Every row gives one point. Two turns around zero, p and q, are shown by what they do to some points. Where does a point land after both, in the order given? Backwards means that the second turn is done in reverse. Each puzzle has new turns, and all numbers are rounded.

Turn p:
[ -9 -31  19] => [-29  24  -2]
[-63  45 -85] => [ 95   8 -64]
[-26   9  30] => [ 7 33 23]
[28  3 15] => [-15 -19  21]
[ 46 -24  13] => [-44 -29  10]
[25 -2  8] => [-15 -18  12]
Turn q:
[ -6   7 -22] => [-21 -11   1]
[ 30 -61 -16] => [14  1 68]
[ 18  56 -27] => [-14 -54 -33]
[15 14  5] => [ 12 -14  -9]
[-58 -16  60] => [  8  80 -27]
Where do these land?
p, then q backwards: [-20 -22   4] => [-28   0  10]
q, then p: [-11  90 -27] => [ -1  15 -93]
q, then p: [ 17 -36  -8] => [-17   8  36]
p, then q backwards: [ 14 -32  31] => [-31 -12 -33]

Turn p:
[ 21 -58  43  -1   5 -43] => [-37 -43  23  44  21  39]
[-30 -16  -4   6 -39   7] => [ -1 -11  -4  24 -35 -29]
[ 20 -43  20  -8  44  22] => [-52  17 -17  10  22  35]
[ 21  80  13  33 -63  22] => [ 90  11 -18  17  29 -54]
[ -4   7 -28  54  26  40] => [ 12  11 -70 -23 -13  11]
[ 29 -23 -10 -52  40  15] => [-40  49  24  -9  10  36]
[-13   5  25  61 -49 -64] => [ 46 -89  -1  29  -2 -10]
[-18  16 -54 -41   7 -19] => [  6  19  41 -44 -39   2]
[-25  31  -4 -52  30  20] => [-25  37  22 -47   9 -29]
Turn q:
[-24  -9 -15 -30 -50 -46] => [ -9   4 -12  14 -45  63]
[47 22 53 33 56 27] => [ 20  -7  49  -8  73 -47]
[ 13  38  63  21 -42 -14] => [-7 16 17  4 65 56]
[  5  15  22 -11 -48  46] => [-32  31 -12 -46  26  20]
[-32 -52 -48   6  -3 -10] => [-25 -30 -34  22 -53 -13]
[  5 -16  13 -31   5 -43] => [  6  -6  39  15 -30  24]
[ 37   3 -62  38  36  38] => [ 35 -43 -40 -31   9 -61]
[-51  -1 -26 -26  47   0] => [ 13  33  -7  32 -46 -41]
Where do these land?
p, then q backwards: [-69  -3 -20  10  35  71] => [-39 -23 -48 -16 -21  80]
p, then q: [  1 -10  -1 -16 -42 -35] => [-31 -22  20   6  35  16]
p, then q backwards: [ 17  19 -40   1 -10 -31] => [ 31  19 -10 -33   5 -28]
p, then q: [ 13 -21  74  31 -16 -41] => [-33 -54  10  39   1 -58]
q, then p: [  9 -18 -25  18 -10  34] => [-16  -2  29 -12 -36  10]
q, then p: [  3  29  92 -58  35  60] => [ -4 -25  40 -55  96 -55]
p, then q backwards: [ 12  28 -46  30  -5 -33] => [ 41  25 -37 -24  -3 -28]
q, then p: [ 14 -25 -33 -17  14 -25] => [  6  -4  11  52 -13   3]

Turn p:
[ 17 -15 -18 -23   7   5 -11   2] => [ -1   2  25  -6 -10 -14  22  11]
[ 10   2  97 -33   2  -1  21 -11] => [ 25  86  10  31  22  30 -24 -11]
[ -1   5 -21 -38  -9   7 -18  17] => [ -3  -4  34  -4 -36 -12  -2   2]
[  0  -5 -13 -15  -7  22  20   7] => [ -6   8   4  -4  -6 -33 -10   5]
[  4  -9  24  34   6 -29  11  14] => [ 25  -8 -26  24  23  20   0  12]
[-16 -15 -15 -21 -28  -7 -10 -11] => [-18 -16  31  15  -1 -11  -3 -17]
[-37  15  -4  58  16   1  -5   6] => [-22 -31 -51  -6   5  27 -16  12]
[  6  24 -17  64  -4   7  -9   1] => [ -1 -32 -59 -14  -7   7  14 -14]
[  1  13 -22  -1   5 -26   8  -9] => [ 14 -24  11 -20  13   2  -4  -4]
[ 17 -14 -10 -26  12  21  -7 -16] => [-13  21  22 -16  -2 -15  23   4]
Turn q:
[ 31 -21  -4  -5  17  -4  16  16] => [-27  10  10  -9 -15  -7 -25  19]
[ 15 -11   7  21  -9 -19  -3  -4] => [  6   4  10 -30  -3 -10  -8  -9]
[-27 -24  -4  -8   0  71  -7  13] => [-13  -9  -3  22 -33  56  38  18]
[-7 14  5 10  3 -5 23 22] => [-22 -23  -7   3  -1 -15  -2 -11]
[ -7 -17 -12  -1 -13 -18   9   9] => [-11  10  -5 -14  -2 -20  16   5]
[ 26  45  56   7  -1  19   8 -35] => [ 17 -14 -16   4  19  39 -53 -46]
[ 13  16  -3  -6  -5 -12 -29  10] => [ 21  11  13  16 -10 -18  -7 -11]
[  7  -7   1  19  28 -13   0  -1] => [  3 -18  15 -15   3  -8 -17  17]
[  4   8 -24  10  -8 -11   7 -49] => [  8  16  15 -15  50   7   5  -3]
[ 29  15 -25  -5  -3  -1 -35  14] => [ 13  21  38  25 -13 -15  -5  -7]
[-84 -18   3 -41 -10  -8  13   4] => [  4  -8 -70  12   6 -10  57  29]
Where do these land?
q, then p: [ -9  18 -16 -25  19 -13  27 -16] => [ -2 -23 -12 -16   1  20   1  38]
q, then p: [  2   4 -30  34 -21   0   6  18] => [ -1  21   9  12  36   9 -27  -6]
p, then q: [ 11 -23   9 -34  33  -9  33   2] => [  0 -24  -4  23 -23 -25 -43  -8]
q, then p: [ -3 -14   6 -25 -27  18 -40  -2] => [ 21   5 -26 -16 -13 -27  -2 -35]
q, then p: [-31 -11  14 -20  41   4  24   4] => [-11 -34  -3  15 -19 -21   6  40]
q, then p backwards: [ 12  28  11  21 -34   9 -10  16] => [ 10  20   0  -9 -43  -4 -17 -19]
q, then p: [ -5 -18  20  -2 -13 -25 -29  -6] => [ 33  -1  20 -10 -10 -15  13 -19]
p, then q: [ 27  34 -25  58  -6  11 -31  19] => [-45  57  11 -13  19   7  37  10]
p, then q: [ -3 -18  10  -9   9   6  21 -34] => [ 12 -29  -9  19  15  -8 -17  15]

Turn p:
[ 24  15   3  30  -7   8  23 -12   4] => [ -6 -27  17   6  -6  -4 -10 -28 -22]
[ -8  34 -10 -32   3 -24 -18   0  11] => [ 18   3 -53  -4  -1  -5  13  -1   3]
[ -9  -1 -32  -8  -4  -1 -13  -6 -26] => [  7 -17 -11  -8  17  23   4  26   4]
[  3 -21  -9   3  34   8 -21   0 -18] => [-24  -2   1  -5  20  -8 -17  31  14]
[-19  -1  -8  -6   7  -3  20   8   5] => [  7  12  -6   5 -15  16 -16   3   2]
[ 28 -31  -7   0  -6  12  10 -18  20] => [  9 -10  30 -21   7 -10 -17 -20  21]
[-17  -3   5 -10  -9 -29 -20  11 -25] => [ -9   5 -16   9  -1  14  35  21  15]
[ -1 -21  12  45  -5  18  -3  17  23] => [-20   9  41 -20 -26 -15  -3   3 -20]
[ -1  29   7 -33  -8 -10   0  33 -16] => [ 28   4 -26  36  -7  -8  20  15  -1]
[-23  19   9 -40  -7  12 -16 -11  -2] => [ 23  29 -26   2  29   4  13   0  -7]
[ 23 -19  29  50   3  10  41 -23  25] => [-32  -6  48  -1 -17  -7 -25 -52 -10]
Turn q:
[-22   7   9  -9   9  -7   9 -14  -9] => [  4  -6  12  26  -9 -10  -2  -5  10]
[  3 -13 -23  -5 -24  -9  13 -16 -15] => [ -7   5  10   0  19  -8 -31 -19 -12]
[  2   6 -61 -12   3 -30  -1  -7  -5] => [-14  16  43 -16   5   7  -3 -46 -11]
[-1  5  8 19 -9  5 21  8 19] => [-11  -1 -13   1 -17  19 -17  15   0]
[  3  26  13   5   2  18 -26  -9  -6] => [ 19  -2 -14  12  -5  -1  26   3 -24]
[  0 -13   3  -8   8  27  17  13   1] => [ 11 -16 -11 -19 -12  -9 -13   4  14]
[  4  -2  17 -16 -14  -3  23  31  -7] => [ -8  20 -25  -6 -10 -16 -15   1  25]
[  6  -9  12  19   9  -3  16  11 -20] => [ 17  17   4  -2  -1   0 -16  22  12]
[ 23   0  16 -11   9  -8  25 -15  -5] => [-10   7  11   1 -11 -30 -12  21  -5]
[-17  -7   5  18   6   8 -97  -1  47] => [ -4 -38 -15   2  42  49  80   3 -10]
Where do these land?
q, then p backwards: [ 19  22   3  22  13  13 -20   0  21] => [-27  15 -12  17 -26  -5 -15  13  -8]
q, then p: [-13  15 -14  -8 -13  -6  12  29   9] => [ 17   3  -7 -26  14  13   1 -15 -18]
p, then q: [-34  10  13  -4   1   5  29 -27  -4] => [ 36 -18   0   9 -14   2   6  -4 -34]
q, then p: [ -1  -7  -3  10   8  14  27   4 -12] => [  9  -3   1 -10   5 -24  21   5   6]
q, then p: [-39 -28   3 -21 -15  19  12   5  -2] => [-14   0   4 -51   0  -9 -10  -4  22]
q, then p: [ 10 -23 -16  24  -3  -3 -58  -5 -48] => [-21 -22 -16  43  21 -36 -48  -8   7]
q, then p: [-26 -22   0   2  -4 -20   9   4  19] => [-10  31   7 -25  -5  -7 -11   0 -12]
q, then p: [ 51  23  22  13  -4  -7 -18   5   2] => [ 21 -16 -20  43 -16  18  -2  22 -13]
q, then p: [  5   7 -13 -19 -11   2  31 -12  24] => [ -3  18  -2 -17  10  26  30   8   5]
p, then q backwards: [ 30   3   5 -19  28 -17 -23  -2  -9] => [ -6 -25  33 -32 -13   1  -1   4   1]
